Each row is a point. Each copy is the shape, with its points in the same order, stretched, turned, moved and blurred by noise. Say if it was mirrored as well.

Shape, 7 rows:
[[-1.2 -3.3  0.0]
 [ 1.0  2.7 -3.3]
 [-2.5 -2.0  3.8]
 [ 3.8 -4.1 -3.1]
 [-0.4 -4.4  5.8]
 [-2.9  2.1 -1.1]
 [-1.7 -2.9  3.7]]
Copy 1, 7 rows:
[[-4.1  0.2  2.4]
 [ 3.8 -3.0  1.8]
 [-3.9  5.2  0.8]
 [-3.0 -6.6  0.1]
 [-6.3  4.4 -2.1]
 [ 2.1  1.3  3.9]
 [-4.4  3.9 -0.2]]
Copy 1 is: mirrored
Copy 2 (7 x 3):
[[-1.8  0.7 -3.5]
 [ 3.7  0.2  2.1]
 [-5.3 -1.5 -2.0]
 [ 1.0  5.9 -3.2]
 [-7.8  1.3 -3.4]
 [ 1.0 -3.8  0.7]
 [-4.6 -1.0 -2.4]]
Copy 2 is: mirrored
Copy 3:
[[-2.8  1.2  3.1]
 [ 0.1 -4.7 -1.9]
 [ 0.6  4.5  2.8]
 [-4.0 -5.6  5.7]
 [ 0.9  4.7  7.2]
 [ 0.1  0.6 -3.2]
 [ 0.2  4.0  4.3]]
Copy 3 is: only turned
Copy 4 (7 x 3):
[[-0.9 -1.2 -2.3]
 [ 3.5  4.4 -2.5]
 [-4.2 -0.8  0.6]
 [ 4.5 -2.7 -3.1]
 [-3.4 -3.4  3.3]
 [-1.4  4.1 -2.4]
 [-3.4 -1.6  0.5]]
Copy 4 is: only turned

Shape, 9 rows:
[[-3.2 -2.0 -2.6 -7.9]
 [ 2.0 -1.5 -0.3  1.3]
 [ 0.3 -1.1  4.8 -0.2]
 [ 0.8  1.5  5.5 -5.8]
 [-3.9  2.7  6.2 -1.6]
 [-3.4  0.2  4.6 -1.9]
 [-0.5 -0.4 -5.3 -0.2]
 [-2.0  2.2  2.7 -2.6]
 [ 8.0  0.9  1.9  1.1]]
Copy 1, 9 rows:
[[-8.4 -1.6  3.0 -2.9]
 [ 0.1 -3.3 -0.7  0.5]
 [ 2.5  0.9  2.0 -0.4]
 [ 2.0  1.4  1.5 -5.3]
 [ 2.2  5.3  1.8 -1.5]
 [ 0.4  3.4  3.1 -1.0]
 [-6.0 -4.2 -2.7  1.1]
 [-0.5  1.7  0.1 -2.4]
 [ 5.2 -5.0 -4.0 -2.3]]
Copy 1 is: only turned
Copy 2 (9 x 4):
[[ 4.4 -8.3  2.7  0.8]
 [-1.3 -0.1 -0.9  1.7]
 [ 1.7  4.2  1.8  0.6]
 [ 7.7  2.4 -1.2  0.2]
 [ 4.6  4.8  2.6 -4.1]
 [ 3.0  2.7  3.6 -2.3]
 [-1.9 -7.1 -0.7  0.7]
 [ 4.0  0.6  0.8 -2.7]
 [ 1.7  2.8 -7.9  4.5]]
Copy 2 is: only turned
Copy 3:
[[-0.5 -5.5  2.0 -4.5]
 [ 1.3  2.1  2.0  2.1]
 [-1.8  3.1  0.8 -0.6]
 [-1.3  0.3  0.4 -8.7]
 [-4.5  0.0 -1.6 -4.2]
 [-3.6 -0.2 -0.5 -3.3]
 [ 2.4 -3.7  1.2  3.5]
 [-1.6 -0.8 -1.0 -4.4]
 [ 4.7  4.6  0.3 -1.6]]
Copy 3 is: only turned

Shape (12 x 6):
[[ 6.2 -2.9 -0.9  2.8  2.7 -1.0]
 [-2.3 -3.4 -1.6 -2.2 -2.6  0.9]
 [ 3.0  5.6 -0.2 -2.0  2.6 -3.9]
 [ 0.3  0.3  1.4 -5.4 -3.2  0.8]
 [ 0.9 -3.6 -6.2  1.5  6.6  5.1]
 [ 3.0 -2.1 -4.5  6.8  2.8 -1.0]
 [ 7.3  2.0  2.5  5.0  3.0 -4.2]
 [ 3.0  6.3  1.7  4.0 -5.1 -3.4]
 [ 0.6 -2.8 -4.3  2.0 -1.4  4.1]
 [-2.6 -3.3 -1.4 -0.3 -0.3  0.1]
 [-3.6 -1.7  1.9 -0.8  1.9  3.2]
 [ 3.3  2.6  2.1  3.8  1.0 -1.5]]
Copy 1, 12 rows:
[[-1.3 -3.0  1.9  6.1  1.3 -0.8]
 [ 0.7  1.8  0.4  2.9 -4.0  4.7]
 [ 0.7  0.0 -4.7  2.2  0.3 -5.9]
 [ 1.7  4.2  0.8  1.1 -1.6  1.0]
 [-1.9 -5.5 -4.2  4.9  1.3  6.8]
 [ 0.0 -6.4  0.4  7.1 -0.4  0.3]
 [-0.1 -4.5  2.1  4.3  1.9 -6.9]
 [ 5.3 -2.3  1.8  1.2 -2.7 -6.4]
 [ 2.0 -2.6  0.3  4.2 -1.9  5.5]
 [-0.7 -0.6 -0.3  3.2 -3.7  3.2]
 [-1.9 -0.5 -1.7 -0.1 -3.0  4.4]
 [ 0.9 -3.4  1.0  1.4  0.1 -4.1]]
Copy 1 is: mirrored
Copy 2 (12 x 6):
[[ 2.3  4.0 -0.3 -2.6  3.2  2.4]
 [-3.5  2.6 -2.0 -4.1 -1.8 -2.9]
 [-3.5 -3.4  6.2  1.6  5.4 -1.9]
 [-3.6 -1.3  2.5 -4.4  0.1 -3.9]
 [-3.6  8.0 -0.4 -1.2 -4.0  5.0]
 [ 2.4  3.7 -3.6  0.8  1.9  4.5]
 [ 4.2 -1.8  1.1  2.2  6.5  1.3]
 [ 4.9 -8.3 -0.7 -0.5  2.1 -1.1]
 [-0.6  2.3 -4.1 -4.9 -3.5  3.2]
 [-2.6  3.6 -3.2 -1.1 -1.2 -2.3]
 [-1.9  6.0  0.2 -0.2 -5.0 -2.5]
 [ 3.6 -1.1  0.3  1.6  1.6  1.1]]
Copy 2 is: mirrored

Shape:
[[-1.0 -2.5 -0.2  1.3 -0.1 -4.6  0.6  2.7]
 [-3.6 -3.7  1.9  2.4 -2.0  2.6 -0.2  1.5]
 [-0.2  0.3  1.5  2.8  0.4 -0.5  4.7  1.6]
 [ 1.2  6.5  0.3 -5.1  3.0  1.6 -3.2 -3.5]
 [ 2.2  4.8 -1.1 -8.8 -1.1  0.9 -1.4 -1.3]
 [-0.7 -0.3 -0.1 -7.8  2.6  1.4  2.2 -6.2]
 [-2.0  3.6 -0.6 -3.8 -1.1 -0.4 -1.7 -6.2]
 [ 0.1 -3.5 -0.5  2.9  1.5  1.0 -1.0  2.3]
 [-5.4  1.4  0.2 -6.6  4.4  1.0 -0.8 -3.5]
 [-1.9 -1.6  3.2  1.6 -1.3 -1.0  2.2  4.8]
 [-0.6 -3.6 -0.5  2.6 -0.8 -0.5  2.5  2.3]
 [ 1.8 -1.9  5.6  1.5 -0.5 -1.4 -2.4  1.0]]
Copy 1:
[[ 0.4 -0.1  2.9  3.4 -0.7 -4.3 -2.3 -0.8]
 [-2.4 -3.9  0.1  3.5 -0.2 -1.8 -3.6  4.4]
 [ 3.0  1.3  0.8  1.4 -5.2 -2.3 -3.6  2.7]
 [-0.7  2.1  2.0 -1.6 -4.3  4.9  6.2 -3.9]
 [-3.0  1.3 -1.1 -3.4 -4.2  2.2  6.5 -5.9]
 [-0.5  6.0 -3.5  1.7 -3.4  2.0  5.8 -0.7]
 [-0.4 -0.5 -2.3  1.0 -0.4  3.3  5.0 -4.5]
 [-1.1 -0.8  3.0  2.5  1.0 -1.9 -3.3  3.1]
 [-0.9  2.8  0.6  2.9 -4.0  1.8  8.4  0.5]
 [-0.9 -1.9  2.3  2.5 -5.2 -3.8 -4.1  2.6]
 [ 0.1 -0.8  0.5  2.1 -0.1 -3.9 -4.1  2.7]
 [-2.3 -0.1  3.2  4.0 -3.5 -0.6 -6.4 -0.3]]
Copy 1 is: mirrored
Copy 2:
[[ 0.5 -2.7 -1.3  2.0  4.8  2.8 -1.1  4.8]
 [ 0.8  6.5  3.3  1.1  3.2  1.1  1.2  4.6]
 [ 2.9 -0.4 -0.2  2.8  3.8 -0.5  4.3 -0.7]
 [ 5.1 -0.6 -3.5  0.6 -7.9 -3.7 -5.9 -5.8]
 [ 6.8 -4.3 -0.7 -4.8 -6.3 -3.9 -4.3 -0.7]
 [ 7.9 -1.1  0.5 -3.1  2.0 -1.4 -7.7 -7.6]
 [ 3.9  3.2 -4.6 -4.3 -0.8 -4.3 -7.6 -2.6]
 [-1.8  0.8  0.5  3.3  1.0  4.1  1.6  1.3]
 [ 9.2  3.6 -0.7  1.8  0.8  1.5 -9.9 -4.2]
 [ 3.2 -0.2  3.3  3.3  3.4  0.1  3.2  6.3]
 [ 0.2  0.1  0.7  0.7  4.9  2.9  3.2  2.9]
 [-1.4 -1.4  2.6  3.6 -1.0 -4.2 -1.1  3.7]]
Copy 2 is: only turned
Copy 3 (12 x 8):
[[-2.1 -3.1  0.3  3.6 -1.8  1.4  1.1 -3.5]
 [-2.8  0.0 -2.9  1.1 -1.3  6.3  2.2 -0.6]
 [-3.5 -1.0  1.8  6.0  0.1  2.9  2.4  1.5]
 [ 2.7  3.0  2.6 -9.0  1.7 -2.9  0.4  2.1]
 [ 4.8  0.5 -1.3 -7.3 -1.3 -5.4 -0.3  3.3]
 [-1.1  3.8  1.4 -5.1 -6.2 -1.3  3.4  4.0]
 [-2.3  2.8 -1.5 -5.6 -2.0 -3.8  0.6 -0.1]
 [ 0.1  1.3  1.5  0.6 -0.3  6.6  0.2 -1.4]
 [ 0.8  2.2  0.3 -6.4 -3.5 -1.6  6.2 -1.6]
 [-2.0 -4.5 -1.1  4.2 -0.2  3.6  3.1 -0.8]
 [-2.1 -0.7 -0.6  4.6 -1.9  4.3  1.4 -0.7]
 [-4.2 -2.4  2.8 -2.0  0.8  5.4 -0.7  0.7]]
Copy 3 is: only turned
Copy 4, 12 rows:
[[ 0.0 -2.0  0.6 -6.3 -3.5 -3.8 -1.3  1.6]
 [ 2.4  3.2  3.6  1.4 -3.0 -3.9 -4.2  0.0]
 [ 1.9 -3.5  2.0  1.8 -2.3 -3.1 -0.7 -3.2]
 [-2.5  3.6 -1.8  0.9  3.5  3.6  9.4 -0.2]
 [-5.0  0.8 -6.2  0.3  4.1  3.4  3.2  0.5]
 [-2.3  2.1 -3.0  2.2 -5.8  9.7  2.3 -1.8]
 [-1.9  1.1  2.5  0.4  2.5  6.6  3.4  2.4]
 [ 2.6  4.0  0.5 -3.7 -2.5 -4.1 -0.4 -2.0]
 [-6.1  3.9  2.0  0.7 -6.3  5.5  6.6 -0.6]
 [ 0.9 -2.0  0.9  0.8 -3.7 -7.2 -2.9  0.7]
 [ 2.1 -0.9  1.0 -2.4 -3.3 -3.3 -3.7 -2.2]
 [ 6.8  1.9 -2.3 -0.6 -2.4 -4.9 -0.1  4.7]]
Copy 4 is: mirrored

Shape, 12 rows:
[[-2.4 -1.6  5.2 -4.8 -0.6 -1.9  5.0 -2.1 -1.4]
 [-3.3 -3.7  4.2 -3.8 -0.9 -2.5  2.1 -2.2 -1.2]
 [ 0.7  2.3  0.7  0.8  1.2  3.2 -2.7  2.2 -0.7]
 [-0.9 -5.7  0.2  1.3 -3.3 -7.2 -0.1  0.2  2.8]
 [-0.7 -7.5  4.7  1.5 -4.3 -1.2 -3.3  5.0  0.2]
 [ 1.9 -5.1  0.5 -0.7 -0.1 -1.8  2.2  0.6  3.9]
 [ 0.2 -0.8  1.7  4.3  1.9  0.0  0.5 -2.2 -2.8]
 [ 3.9 -4.7  0.5  1.0 -5.6 -1.9 -1.9  2.4  0.2]
 [ 3.4 -1.3  0.0  0.9  3.5  2.2 -2.1  1.3 -3.1]
 [-3.2 -4.5 -2.1 -0.8 -1.1 -2.3  4.4 -1.8 -0.7]
 [ 1.8  1.2  1.0  4.2  1.7  2.6  1.3  2.2 -2.5]
 [ 0.6  1.4  2.5  1.2  3.1  0.0  0.0  3.8 -5.2]]
Copy 1:
[[ 1.6 -4.4 -4.2  2.1 -2.6  1.1 -5.2 -1.1  4.8]
 [ 2.2 -3.4 -4.2  3.4 -2.0 -0.3 -3.8 -0.8  1.3]
 [-0.4  1.8  1.9  0.6  1.7 -0.8  0.1  2.3  1.3]
 [ 3.3 -2.8  2.3 -0.4 -6.9  2.1 -2.1 -3.8 -5.3]
 [-0.5 -1.2  0.9  1.2 -4.3 -1.4 -7.9 -0.6 -7.2]
 [ 0.0  0.3  0.7 -1.0 -4.1  2.4 -2.7 -6.6 -0.5]
 [-2.1 -2.3 -0.9  1.3  1.4  5.5  1.2  3.2 -2.7]
 [-0.9 -1.5  2.7 -4.3 -2.3  0.3 -3.5 -3.9 -6.3]
 [-0.9  0.4  0.5  0.6  5.0  2.7 -1.2  0.0 -2.5]
 [ 1.8 -0.4 -4.2 -0.9 -3.4  4.7 -1.2 -0.5 -0.6]
 [-2.6  0.2  2.1 -1.1  0.7  4.8 -1.4  4.4 -0.7]
 [ 0.7 -1.7  2.0  1.9  4.0  3.6 -5.7  4.9 -0.7]]
Copy 1 is: only turned
Copy 2, 12 rows:
[[  0.3  -4.0   0.8  -5.5  -9.8  -0.6   1.5   4.1   5.9]
 [ -0.3  -3.8  -1.7  -2.1 -10.3  -2.5   0.9   5.9   4.1]
 [  1.6  -0.4  -1.6   2.2   2.6  -1.2  -2.1  -4.2   1.3]
 [ -0.1   0.2  -3.4  -2.0  -4.6  -4.7  -0.2  10.6  -5.1]
 [  3.9  -5.1  -5.5   2.2   1.1  -7.9  -6.1  10.1   1.3]
 [ -3.8   1.9  -3.9  -2.1  -1.0  -2.4  -1.1   6.7   1.9]
 [  0.3  -2.4   4.3   1.2  -0.4   2.7   0.1   2.2  -2.8]
 [  1.7  -4.7  -7.6  -2.0   3.3  -3.5  -1.6   7.9  -2.1]
 [ -2.0  -2.6   0.7   2.4   5.1  -0.5   0.7  -0.4   0.7]
 [  2.0   1.7  -1.4  -2.2  -6.0   2.2   2.9   8.1   1.6]
 [  3.1  -0.3   4.2   0.0   4.0   1.1  -0.5  -0.9   0.9]
 [  2.2  -4.2   5.7   0.4   2.0  -4.6   0.9  -1.6   2.3]]
Copy 2 is: mirrored
Copy 3 (12 x 9):
[[ 3.2 -1.3  5.7 -4.0  1.1 -3.3 -0.7 -5.8  5.8]
 [ 2.4  0.2  3.2 -3.2  1.1 -6.4 -1.8 -2.6  5.4]
 [-1.6  1.3 -1.0  3.0  2.1  4.2  2.0  0.0 -3.7]
 [ 3.9  3.8 -0.2 -1.4 -5.7 -3.6 -4.4  5.4  5.8]
 [ 4.9  4.3  5.9  5.9  0.3 -3.2 -8.0  5.1 -1.6]
 [ 4.4  3.5 -2.0  0.0 -1.3  1.3 -2.4 -1.4  4.6]
 [ 4.0  0.7 -0.9 -2.2  4.3  1.0  1.2  4.8  3.4]
 [ 5.9  3.6  1.6  0.9 -3.5 -1.4 -3.5  4.6 -4.1]
 [ 2.3  3.6 -1.0  4.2  3.8  1.1  4.5  1.9 -2.9]
 [ 5.9 -1.3 -3.0  1.3 -2.2 -3.3 -0.9 -1.5  6.9]
 [ 3.4  0.6  0.8  3.2  3.4  5.0  1.4  3.4 -1.5]
 [ 0.7  2.4  6.1  5.4  4.2  1.3  4.5  2.5  0.1]]
Copy 3 is: mirrored
